Each row of a before or after table is a point. One or more steps were done to the points. Then noise was added and the rows were shuffled. The steps act on how far a point lies along the listed directions, d1 being the first. Write out the steps. A step turns or swaps two directions, mirrors them in a line or flattens them onto one, adds a multiple of one to another, or multiplies one. Angles are multiples of 10 degrees, from the lower direction toward the higher: turns from -170 to 170, lines from 10 to 170 but not 90. Use the fewest steps. Two steps may share a direction if one is a turn and the other turns, adds or multiplies; they go together, in the order done. Otherwise the lowest direction goes first.
(in the rows, 128 means zero)

Directions:
(1): [149  93]
(2): [163 149]
Before (14 x 2):
[[171 106]
 [175 101]
 [179  72]
 [172 105]
 [109 134]
 [126 132]
 [191  95]
 [111 132]
 [138 162]
 [120 132]
 [125 115]
 [114 168]
 [109 123]
 [143 111]]
After (14 x 2):
[[ 99  97]
 [119  93]
 [174 128]
 [128 140]
 [200 128]
 [106 132]
 [183 130]
 [113 142]
 [199 154]
 [111 133]
 [124 127]
 [120 130]
 [151 134]
 [179 127]]
Steps: swap d1 and d2

Directions:
(1): [ 87 160 124 129  70 133 112 110]
(2): [159 175 154 160 129 156 158 117]
(3): [163 113 149 146  83  84 129 150]
(4): [142  93 150  93  98 178 141 127]
(5): [173 142  89 125 121 148  79 131]
Before, 10 rows:
[[ 57 138 121 121  89 143 136 127]
 [131  94 104 132 157 127 105 110]
 [ 80 137 138 144 151 110 143 137]
 [121 140 159 130 107 129 129 136]
 [ 12 112 149 106 107  81 136 114]
 [125  56  93  63 105 154  99 138]
 [146 129 139 141 141  84 127 139]
 [110 105 162 109 105 135 151 114]
 [103 166 132 159 103  94 123 146]
 [206 121  94 133 140 133  85 120]]
After (10 x 8):
[[203 120  90 132 140 130  82 123]
 [184 137 145 115 101 213 156 116]
 [ 88 118 125 122  91  98 109 153]
 [ 45 105 187  89  78 149 168 106]
 [139  96 138 113 129  93 121 143]
 [ 76 105 138 116 136 124 139 139]
 [121 146 167 141 119 128 162 110]
 [116 147 152 138 117 112 124 137]
 [ 69 150 133 129  88 159 147 123]
 [145  90 123 125 143 158 119 105]]
Steps: turn d2 and d4 by -90 degrees

Directions:
(1): [111 117 173 156 135 110 131  59 149 121 113  96]
(2): [125 165 124 130 144 168 133 130  80 114  81  83]
(3): [146 157  78 140 163 100 101 131 179 114 113 107]
(4): [124 101 114  88  78  81 135 139 122 110  93  95]
(5): [115 168 146  91 147 111 181 137 139 110 173 103]
(6): [ 94 171 171 133 119 100  99 165 137 163 103 138]
Before:
[[148  72 100  88 103 118 150 155 114 100 132  97]
 [136  98  93  92  82 125 150 179 104 119 110 152]
 [121 158 160 164 161 139 121 106 150 134 149 146]
 [152 178 116 165 152 107 133 129 193 114 159 124]
 [ 92 195 166 142 175 111 130 141 173 153 176 131]
 [151  53  81  90  83 114 127 145 126 134 141 167]
 [135 123  97 113 102  95 108 157 144 143 118 139]
 [147 114  78 129 105 131 123 142 126 113  82 143]
 [113 171 184 161 131  90 132 107 193 141 136 116]]
After:
[[159 196  97 155 155 129 131 159 165 115 149 117]
 [135 106 111 149 105 121 126  98 139 113  72 118]
 [138 103  99 106 112 165 136 105  65 108  67  87]
 [124 148 112 121 119 119 110 133 120 130  79  93]
 [138  75 120 103 107 121 155 123 111  93 107  69]
 [ 99 211 147 133 179 134 128 174 149 154 170 133]
 [112 103 143 125  99 126 163  98 102 104  61  89]
 [139 195 122 122 124 121 128 206 154 145 149 155]
 [136 161 129 143 155 152 116 146 136 141 164 169]]
Steps: turn d1 and d2 by -140 degrees

Directions:
(1): [159 161 132 136 104 132 148 150 121  74 125 154 193  94 148 138 119 113
 164 172]
(2): [126  72 125 105  80 125 109 117 128  77 126 145 150 116 111  99 177 172
 125  91]
(3): [ 76 125 147 127 125 122 140 102 123 163 103 158 156  72  59 164 114 130
 131 129]
(4): [ 83 129  84  83 135 153 113 129  64 114 131 103 106  99 128  98 136  92
 157 151]
(5): [131 179  77 101 131  87 145  84 132 110 107 162  94 121 151 146 114 164
 149  97]
(6): [181 126 150  87 136  69 169 109  95 164 123 117 146 125 119 100 164  94
 124 123]
Before:
[[145  98 193 110 105  62 161 106 118 173 120 150 186  83  65 137 163 128
  107 118]
 [ 42 146  82  93 167 148 115 117  84 164 108  91  64 133 124 115 127 117
  129 136]
 [ 85 112 121 161 166 158 105 137 158 153 147  99  82 129 120 145 105 129
  108 118]
 [150 131 172 117 132 109 142 135 140 155 116 136 191 114  96 117 155  91
  132 154]
 [ 69 105 104 125 120 148 112 125 118 119 152 125 125 120 117 106 129 141
  128 132]
 [133 146 153 151 113  99 188 120 162 137  97 173 192  96 109 188 105 141
  147 128]
 [115 158  86 122 141 120 130 106 147 118 109 114  68 163 160 144 120 144
  140 107]
 [118 161 111 147 144 139 129 139 131 129 127 149 115 148 147 134  84 137
  124 133]]
After:
[[125 157  86 122 141 119 129 112 147 112 114 112  64 171 172 137 123 143
  139 105]
 [139 130 177 115 133 109 143 131 138 159 114 140 195 106  84 121 151  91
  132 155]
 [ 82 114 120 160 165 156 106 134 156 156 146 101  84 128 119 147 104 130
  108 118]
 [ 66 105 103 124 122 148 113 125 115 122 151 126 125 118 112 109 126 141
  127 133]
 [ 39 145  80  94 167 149 116 115  82 165 106  96  70 128 113 118 126 116
  131 136]
 [111 143 161 153 110  99 193 109 159 150  86 186 202  71  82 196  98 141
  145 126]
 [122 161 113 149 144 138 129 142 133 128 129 147 113 151 150 132  84 137
  123 131]
 [124  99 203 108 105  57 166  94 114 189 107 163 200  58  34 152 159 128
  106 118]]
Steps: multiply d3 by 1.6
